Each row of a before or after table is a point. One or more steps were done to the points. Then noise was added and the rows were shuffled. The steps act on how far a point lies along the listed directions, d1 being the first. Name the steps. A step turns or swaps two directions, mirrors them in a line or flattens them onto one, adds a multiple of one to another, or multiplies one. Angles are multiples of 10 degrees, from the lower direction toward the higher: turns from -170 to 170, lines from 10 to 170 but not 90. Use the fewest steps. Two steps may share a direction if one is a turn and the other turns, adds or multiplies; they go together, in the order done. Otherwise the lowest direction goes first.

Directions:
(1): [ 1 -4 70]
(2): [-13 -69  -3]
Before (12 x 3):
[[  7 -10 -24]
 [ 11 -53 -37]
 [ -1  23 -32]
 [-37 -50 -26]
 [-16  -6  -2]
 [ 11  -1  -8]
 [  1  83   8]
 [-34 -45   0]
 [ 38  90 121]
 [-11 -46 -10]
 [  0 -23  27]
 [ -7 -56  74]]
After:
[[ -1  73 -22]
 [ 14 -38  11]
 [ 24  45 -17]
 [-33 -40  14]
 [-13 -74  22]
 [-33 -40  14]
 [ -2 -27   9]
 [ 13  -2   2]
 [ 12   3   0]
 [ -7 -38  12]
 [-14  -4   2]
 [  4  30 -10]]
Steps: flatten d1 and d2 onto the line at 70 degrees

Directions:
(1): [ 31 -58 -46  31 -46 -17]
(2): [ 12 -48  -9  14  85   8]
(3): [ 72  31 -31 -49  14 -18]
Before, 8 rows:
[[  65  -37  -56    1   -3   12]
 [  48  -18  -50   -9  -27   -3]
 [ -51   13   -2   19 -121   -2]
 [ -30   -7   30   27   39   10]
 [   9  -44   -2   17   10   10]
 [ -17  -32   -5   38   -4   20]
 [  -4  -21   17   24   25   11]
 [  13  -33  -28   32  -48   -4]]
After:
[[-35   8  24  19   5  28]
 [-17   5  23   4  64  22]
 [-29 -87 -14  46  82  18]
 [-19  21  34 -13   0  20]
 [ 18  56  11 -46  45  34]
 [-15  17  29  12 -22   7]
 [ 19  25  -3 -38  56  16]
 [-30   9  19  28 -46  -3]]
Steps: turn d1 and d2 by 150 degrees

Directions:
(1): [ 15 -10 -44  38 -72  46  -7  34  52]
(2): [ 11  42 -30 -42 -27 -19  43 -73  45]
(3): [ -7 -20 -16 -10  25  99  -6 -54 -25]
(4): [ 84  18  13 -66   4  27   6  46  -9]
(5): [ 43 -12  92  43 -19   9   7 -39  23]
Before (11 x 9):
[[ 25  18 -35 -24 -20   6  17   6  29]
 [-39   4  46  33  22 -26  15 -40  -6]
 [-12  -6   7 -13  23 -38  29 -11 -17]
 [-10 -46  66 104  -6  17 -14  12 -11]
 [ 26  36 -14 -61  -7 -38  18  26   8]
 [-12  17   4 -10  11 -39 -24  56 -22]
 [-16  -2   9 -19  31 -27  14   1 -30]
 [  9   3  67   7  51  -9  16 -39 -26]
 [-31   9  15   5  35  -1 -21  23 -42]
 [ -1   9  27 -15  25 -38  11  25 -12]
 [  4 -18  39  59 -27  12 -13 -14  16]]
After:
[[  -7   34   17   -6  -10 -121  -19   99    0]
 [ -38    5   48   34   19  -36   15  -36   -5]
 [ -12   -3   12  -10   17  -68   29    4  -11]
 [  11    0   64    4   56   16   14  -53  -30]
 [   4  -19   40   57  -25   16  -12  -15   17]
 [  32   50   -2  -53  -25 -116   22   68   28]
 [ -14    0   10  -17   25  -45   13   10  -28]
 [  25   20  -35  -24  -22   -5   19   14   33]
 [ -11  -49   65  102   -4   20  -15   12  -14]
 [ -31    6   14    5   37    5  -21   19  -40]
 [   5   23   39   -8    9 -102   14   62    4]]
Steps: multiply d3 by 3

Directions:
(1): [-36 -83   9  10  86  27 -18 -11 -11 -41 -16 -32]
(2): [-24  29  89  19  12  56  28  36  68  13   1  -5]
(3): [-76 -43  -5  27 -16 -62  41  13   9  67 -30   7]
Before:
[[ -68  -48   11   35  -15  -56   20   10  -15   47  -23  -12]
 [  38   51  -11  -42  -38  -22  -23  -31   -8  -32   30   -8]
 [-103  -29  102   64    2   34   49   43   67   56  -33   25]
 [ -10   16    3    2  -24  -12   28   20   22   45   -7   39]
 [  90   84   -9  -33  -36   44  -26  -18  -18  -20   45   41]
 [-102  -76   53   64   75    7   64   49   50   67  -34  -16]
 [ -31  -46   82   21   46   70   -7  -12   44  -31  -23  -25]
 [  34   45   23   -4  -28   40   -7    5   15  -26   17    4]
 [   1  -36    4    2   70   18  -28  -15  -21  -48    9  -29]
 [  16   10   50    5  -37    4    9   24   48   35    2   23]
 [ -54   58   47  -12  -51  -14   29   16   66   58  -16  -10]
 [ -94 -106   -9   23   33  -43   -9   17  -13  -16  -36  -24]]
After:
[[ -11  -36    2  -30   39   -9  -34  -39  -15  -58   11  -37]
 [ -58  -30   -5   25    2  -59   23    5   -4   45   -9   -4]
 [ -22  -39   33   12   35   40   -8    3    8  -37   -7  -18]
 [ -16   48  -24    3 -116  -83   17   31    3   43   -3   31]
 [ -67  -13   73   34  -39    0   38   11   58   56  -31    5]
 [  19   81   55  -39   -8   65  -20    1   53  -28   17  -27]
 [  41   74    8    1  -79  -20   -3    4  -13   19   23   15]
 [ -12  -79    3   -3   99   52  -31  -29  -35  -53    0   -6]
 [  46   31   10  -16    5   40   -7    7   12  -14   13   24]
 [  37    4   57   -2    4   41  -19   12   41  -11   12    5]
 [   1   98   99   28  -73   63   32   41   68   38   11   53]
 [  20  106   35   25  -77   -1   65   63   62   97   18   44]]
Steps: turn d1 and d3 by 110 degrees

Directions:
(1): [-39  16 -24  29 -47 -47  -2  39   6 -38  57  53 -39 -15 -50  24  15  90]
(2): [ 29 -40 -69  36 -33   2  40   3  35 -34 -14  -9  -7  -2  13  93 -76 -38]
(3): [-31 -67  13 -73 -27  43  13 -10  38 -45  54   1 -36  11  65  13  61  -9]
Before (8 x 18):
[[  23   94   55   14   41  -41  -35   -3  -48   96  -45   28   52  -20
   -58 -108    8    6]
 [   7   19  -14   19  -20  -26   -5   24  -11    7   35   26    2    9
     0   10  -12   34]
 [ -31  -75  -11  -16  -48   24  -13  -11   48  -62   66   28  -39  -21
    57   48   60  -12]
 [  37  -45   -7  -18   13   40   28  -13    8   -7  -41  -42   27   -3
    45   43  -30  -30]
 [  28   25    0   24    4   -9   -9  -11  -22   45  -35   -1   10   23
     8   -7  -24  -10]
 [ -45  -96  -32  -35  -59   42   22   14   63  -74   88   30  -26   -1
    52   15   36   20]
 [  -7   15  -46   57  -19  -14   28   27  -25    3  -21   28   12    7
   -31   23  -38    6]
 [   3  -86  -10  -63  -27   69  -11  -22   72  -43    3  -17  -14    7
   121   53   29  -55]]
After (8 x 18):
[[  6  30  12   1   0 -17 -19  15 -23  25  29  17  12  14   6 -27  11  27]
 [-19 -79 -37 -36 -66  37  -6   6  81 -74  42  20 -41  -3  89  83  30   3]
 [ 30  18 -18  36  -9 -14  -1  -5 -12  32 -29   3   2  22   5  16 -37  -3]
 [ 16 -39 -39  10 -28   6  34  16  20 -41  -2  -5  -2 -14  11  80 -34  29]
 [-46 -58  16 -30 -36  20 -29  -9  34 -48  75  35 -39 -21  48   8  95   8]
 [ 72  52  19  21  47 -10  -3 -29 -27  95 -95 -16  74 -10 -13 -53 -61 -85]
 [-62 -72   6 -56 -41  43  -2  12  44 -55  97  35 -22   2  45 -38  80  42]
 [-26  36 -20  44 -11 -21  10  30 -42  14  -8  39  11   5 -43 -13  -2  35]]
Steps: turn d1 and d2 by -70 degrees
